Each wall is flat, endless, passes through zero and stands at right angles to its row. A trip goes straight from one point to another. List the walls that it crosses, first one first.

Walls:
(1): -0.13 +0.25
(2): -0.01 -0.17
(3): +0.32 +0.16
Trips:
-0.01 +0.14 to -0.31 +0.54 -> 3
+0.30 -0.15 to -0.18 +0.07 -> 3, 1, 2
+0.00 +0.22 to -0.21 +0.15 -> 3
+0.47 -0.45 to -0.04 -0.27 -> 3
+0.39 -0.18 to -0.49 -0.03 -> 3, 1
-0.15 +0.08 to -0.12 -0.22 -> 2, 1
-0.35 -0.06 to +0.00 -0.07 -> 1

Walls:
(1): +0.30 -0.32 +0.34 -0.28 +0.21 +0.07 -0.17 +0.06 -0.23 +0.05 -0.08
(2): +0.06 -0.44 +0.42 +0.51 -0.16 +0.24 -0.12 -0.35 +0.19 -0.15 -0.01
(3): -0.04 +0.34 +0.16 -0.48 -0.06 -0.33 +0.18 +0.51 -0.25 -0.10 -0.23
(4): -0.31 -0.02 +0.39 -0.37 -0.37 -0.20 -0.11 +0.23 +0.05 +0.11 -0.46
(5): -0.08 -0.05 +0.38 -0.34 -0.04 +0.16 +0.04 -0.05 +0.03 -0.21 -0.09
Trips:
+0.20 -0.16 +0.04 +0.10 -0.17 +0.33 +0.10 +0.20 -0.05 +0.52 +0.15 to -0.22 -0.03 -0.02 +0.30 +0.06 +0.01 -0.39 +0.04 +0.38 +0.13 +0.15 -> 1
+0.19 +0.04 -0.32 +0.28 -0.12 +0.19 +0.13 +0.55 +0.35 +0.09 -0.49 to +0.13 +0.28 -0.01 -0.13 -0.24 +0.11 +0.44 +0.13 -0.19 -0.57 -0.35 -> 5
+0.03 +0.31 -0.02 +0.07 +0.53 -0.16 +0.23 +0.59 +0.38 -0.01 +0.26 to -0.03 -0.10 -0.12 +0.19 -0.20 -0.56 -0.57 +0.33 -0.09 -0.34 +0.32 -> 4
-0.30 -0.29 -0.25 +0.05 -0.45 -0.12 +0.29 -0.25 -0.35 +0.14 -0.15 to +0.54 -0.22 +0.21 +0.02 -0.01 -0.45 +0.17 +0.44 -0.15 +0.40 -0.26 -> 3, 2, 1
